Each row of a before or after table is a point. One or more steps were done to the points. Then noise was added and the rows were shuffled. The steps act on how far a point lies along the listed directions, d1 being the first. Write out the steps. A step turns or swaps two directions, mirrors them in a line or flattens them onto one, adds a multiple of one to another, or multiplies one. Angles are multiples of 10 degrees, from the lower direction toward the higher: turns from -170 to 170, lines from 10 to 170 but not 90. Use the fewest steps. Two steps may share a direction if one is a turn and the other turns, adds or multiplies; they go together, in the order done. Otherwise the lowest direction goes first.

Directions:
(1): [ 0.37 -0.13]
(2): [0.13 0.37]
Before (10 x 2):
[[-0.71 -0.02]
 [-0.27 -0.30]
 [-0.10  0.04]
 [-0.47 -0.32]
 [-0.04 -0.35]
 [ 0.28 -0.23]
 [ 0.22 -0.18]
 [ 0.13  0.26]
 [-0.01  0.03]
 [ 0.25  0.19]]
After, 10 rows:
[[ 0.04 -0.29]
 [ 0.18 -0.29]
 [-0.68  0.21]
 [-0.38  0.44]
 [-0.09  0.00]
 [ 0.11  0.31]
 [ 0.35  0.12]
 [-0.03 -0.05]
 [-0.13  0.31]
 [ 0.29  0.09]]
Steps: mirror d1 and d2 in the line at 10 degrees

Directions:
(1): [ 0.01  0.07 -0.49 -0.34 -0.27  0.20 -0.21 -0.30]
(2): [-0.38 -0.53  0.02 -0.05 -0.03 -0.14  0.22 -0.33]
(3): [-0.31  0.37  0.13  0.39 -0.36  0.13  0.10 -0.25]
(4): [-0.36  0.11 -0.08 -0.02 -0.03 -0.49 -0.43  0.17]
Before (10 x 8):
[[-0.40  0.29 -0.33 -0.38 -0.07 -0.67 -0.69  0.12]
 [ 0.00 -0.24 -0.53 -0.47 -0.38  0.23  0.01 -0.39]
 [-0.15 -0.43  0.13 -0.10  0.20 -0.36 -0.02  0.16]
 [ 0.22 -0.08 -0.02 -0.02  0.11 -0.18  0.16  0.04]
 [-0.04 -0.05 -0.10 -0.11 -0.07 -0.19 -0.06  0.04]
 [-0.23  0.03  0.45  0.37 -0.34  0.01  0.45 -0.30]
 [-0.04 -0.43  0.05 -0.08  0.07 -0.17  0.20 -0.10]
 [-0.47 -0.17 -0.17 -0.16 -0.39  0.31  0.29 -0.62]
 [ 0.08 -0.02  0.23  0.33  0.02  0.07  0.16 -0.10]
 [ 0.22 -0.10  0.12  0.04  0.19 -0.16  0.22  0.18]]
After (10 x 8):
[[ 0.42 -0.53  0.32 -0.26  0.32 -0.17  0.30  0.22]
 [ 0.02 -0.10 -0.62 -0.48 -0.54  0.37 -0.03 -0.53]
 [ 0.03 -0.55 -0.43 -0.71 -0.01  0.37  0.21 -0.40]
 [-0.73  0.19 -0.27 -0.31 -0.25 -0.64 -0.54 -0.19]
 [-0.44 -0.13  0.33  0.31 -0.11 -0.21  0.22 -0.16]
 [-0.15 -0.01 -0.11 -0.04 -0.21 -0.14  0.02 -0.06]
 [ 0.32 -0.23  0.24  0.12  0.22 -0.02  0.11  0.12]
 [-0.08 -0.24  0.16  0.14 -0.18 -0.04  0.34 -0.25]
 [ 0.06  0.13  0.05  0.19 -0.04 -0.11  0.22 -0.08]
 [ 0.08  0.15  0.26  0.30  0.06 -0.13  0.26  0.11]]
Steps: multiply d1 by 1.3; turn d2 and d4 by -20 degrees; multiply d3 by -1
